Each row is a point. Each copy is the shape, with its points in the same order, turned, moved and blurred by noise. Is it also mirrored, or only turned?
In the rows, zero is written as 128.

Shape:
[[103 160 121]
 [112 100 139]
 [186  85 104]
 [ 84 115 155]
 [124 125 125]
 [149 178 124]
 [120 139 109]
 [147 120 123]]
Copy 1:
[[106 161 127]
 [103  95 134]
 [166  83 189]
 [ 80 114 110]
 [119 125 137]
 [160 167 125]
 [115 148 149]
 [138 116 148]]
Copy 1 is: mirrored
Copy 2 (8 x 3):
[[138 179 129]
 [102 132 142]
 [156  72 113]
 [ 93 161 152]
 [130 141 127]
 [177 169 145]
 [141 149 116]
 [145 127 132]]
Copy 2 is: only turned
Copy 3:
[[118 174 101]
 [108 125 143]
 [180  87 139]
 [ 79 149 143]
 [123 139 132]
 [167 181 113]
 [131 146 102]
 [148 133 132]]
Copy 3 is: only turned

Shape:
[[162 140 105 172]
 [185 128  56 152]
 [127 129 156 135]
 [125 151  71 129]
 [122 120 140  89]
 [137 160 134 144]
 [111 126 128 138]
 [111  98 163 109]
 [127 150 146 119]]
Copy 1:
[[130 149 108 177]
 [156 161  61 159]
 [132 113 160 135]
 [110 152  86 113]
 [150 111 147  88]
 [116 145 146 139]
 [117 104 133 126]
 [146  80 157 108]
 [127 133 157 116]]
Copy 1 is: only turned
Copy 2:
[[139 137 113 175]
 [144 181  76 169]
 [116 112 153 125]
 [139 125  69 131]
 [117 131 135  80]
 [147 109 129 139]
 [107 108 121 125]
 [ 89 121 156  92]
 [139 107 139 114]]
Copy 2 is: mirrored
Copy 3 (9 x 4):
[[168 144 146 166]
 [216 116 152 150]
 [106 143 129 138]
 [154 103 182 129]
 [110 122 126  92]
 [127 153 161 134]
 [109 118 147 141]
 [ 85 117 106 126]
 [112 148 146 121]]
Copy 3 is: mirrored
Copy 4 (9 x 4):
[[157 145 128 182]
 [183  89 151 202]
 [133 151 113 108]
 [118 103 166 167]
 [130 110 132  88]
 [148 153 138 138]
 [118 136 114 130]
 [128 123  99  82]
 [135 150 146 107]]
Copy 4 is: mirrored

Shape, 11 rows:
[[163 138 136 148 155 122]
 [135 128 140 176 100 112]
 [152 112 165 133 161 157]
 [ 89 158 110 120 141 144]
 [103  94 148 118  94 146]
 [ 94 120 110 103 130  85]
 [102 103 146 100 176 146]
 [106  94 102 101 157  91]
 [108 130  82 102 111 138]
 [157 151 112 140 125 110]
 [146  96 135 175 142 104]]
Copy 1:
[[154 145 103 112 119 113]
 [170 121 140 167 108 120]
 [153 133 120 110 174 121]
 [ 95 170 117 144 125 154]
 [120  93 154 149 158 154]
 [ 72 113 126 132 106 115]
 [ 91 132 100 117 181 117]
 [ 73 101  93 140 124 110]
 [ 82 119 112 132 105 179]
 [148 143 107 120  92 133]
 [167 106 106 154 126  91]]
Copy 1 is: only turned
Copy 2, 11 rows:
[[133  99 108 134 142 124]
 [ 94 115 150 149 104 115]
 [111  71 108  92 140 143]
 [ 93 168 107 105 136 151]
 [ 85 119 155  75  90 142]
 [139 172 163  99 125 145]
 [117 113 130  61 156 171]
 [163 150 157  92 133 170]
 [119 173 113  99  89 158]
 [136 133 113 141 115 113]
 [133  87 153 147 127 145]]
Copy 2 is: mirrored
Copy 3:
[[171 136 119 132 155 131]
 [154 120 154 120 122  93]
 [154 118  77 154 157 111]
 [100 155 142 168 128 148]
 [ 92 102 104 133 105 101]
 [ 87 118 148 105 139 161]
 [ 97 112  87 161 166 142]
 [ 99  92 130 117 153 179]
 [107 133 133 137  92 168]
 [162 145 138 114 124 142]
 [166  83 138 124 154 116]]
Copy 3 is: mirrored
Copy 4:
[[149 147 163 135 147 144]
 [110 127 164 176 123 125]
 [160 120 182 116 129 163]
 [ 86 111 135  92 154 138]
 [115  73 152 125  92 119]
 [104 124 142  98 137  71]
 [135  97 179  70 140 127]
 [140 112 152  94 157  69]
 [109  95  91 103 139 106]
 [130 152 130 147 140 127]
 [151 112 182 165 151 112]]
Copy 4 is: only turned
